Each row of a before or after table is a point. One or more steps were done to the points. Then noise was added and the rows were shuffled. The steps act on columns, c1 being the first. Name the steps. A step turns or swaps two columns, mirrors them in a line or flattens them onto one, adds a multiple of one to another, or multiplies or shifts one. Angles are multiples of 10 degrees, from the lower column toward the higher: turns from -170 to 170, lines from 10 to 170 but not 90. Use the fewest steps. Two steps may share a column if one is a turn and the other turns, adds or multiplies; they go together, in the order done. Otherwise the lowest column goes first.

Before (9 x 2)
| -0.69 | -0.10 |
|  0.03 |  0.47 |
| -0.29 |  0.19 |
| -0.32 |  0.30 |
| -0.21 |  0.01 |
| -0.06 |  0.00 |
|  0.60 | -0.65 |
| -0.25 | -0.82 |
|  0.59 |  0.12 |
After (9 x 2)
|  0.36 |  0.61 |
| -0.89 | -0.02 |
| -0.47 |  0.72 |
| -0.27 | -0.53 |
|  0.34 | -0.31 |
|  0.43 |  0.06 |
|  0.15 |  0.16 |
|  0.05 |  0.06 |
|  0.33 |  0.10 |
Steps: turn c1 and c2 by -130 degrees

Before (12 x 6)
|  0.14 | -0.04 |  0.01 | -0.63 | -0.21 | -1.16 |
| -0.32 | -0.24 | -0.65 |  0.07 |  0.04 | -0.23 |
| -0.08 |  0.61 |  0.26 | -0.16 | -0.29 | -0.55 |
| -0.02 |  0.54 | -0.39 |  0.08 |  0.07 | -0.19 |
| -1.07 | -0.23 | -0.68 | -0.15 |  0.15 | -0.59 |
| -0.28 | -0.27 | -0.70 | -0.40 |  0.71 | -0.13 |
| -0.58 | -0.14 | -0.27 | -0.39 |  0.20 |  0.45 |
| -0.79 | -0.08 | -0.19 |  0.33 |  0.52 | -0.45 |
|  0.15 |  0.10 |  0.77 | -1.01 | -0.44 | -1.24 |
| -0.09 |  0.14 | -0.40 | -0.35 |  0.20 |  0.22 |
| -0.09 | -0.37 | -0.04 | -0.08 |  0.24 |  0.27 |
|  0.03 | -0.16 |  0.53 | -0.52 | -0.71 | -0.81 |
After (12 x 6)
| -0.66 |  0.25 |  0.31 |  0.04 |  0.19 | -0.23 |
|  0.71 | -0.42 | -0.51 |  0.89 |  0.23 | -1.27 |
|  0.19 | -0.63 | -0.28 | -0.08 |  0.25 | -0.58 |
|  0.59 | -0.02 | -0.40 |  0.54 |  0.54 | -0.80 |
| -0.84 |  0.19 | -0.36 | -0.28 | -0.27 | -0.48 |
| -0.86 |  0.11 |  0.36 |  0.47 | -0.42 | -0.14 |
| -0.27 | -0.46 |  0.28 | -0.24 |  0.02 | -0.19 |
| -0.38 | -0.23 |  0.23 |  0.26 | -0.11 |  0.17 |
| -0.64 |  0.01 | -0.17 |  0.40 |  0.02 |  0.46 |
|  0.16 | -0.16 |  0.08 |  0.62 |  0.15 | -1.18 |
| -0.15 |  0.33 |  0.02 |  0.18 | -0.20 |  0.25 |
| -1.22 |  0.15 | -0.14 |  0.26 |  0.29 | -0.59 |
Steps: turn c1 and c3 by 140 degrees; turn c1 and c5 by 160 degrees; turn c2 and c4 by -160 degrees
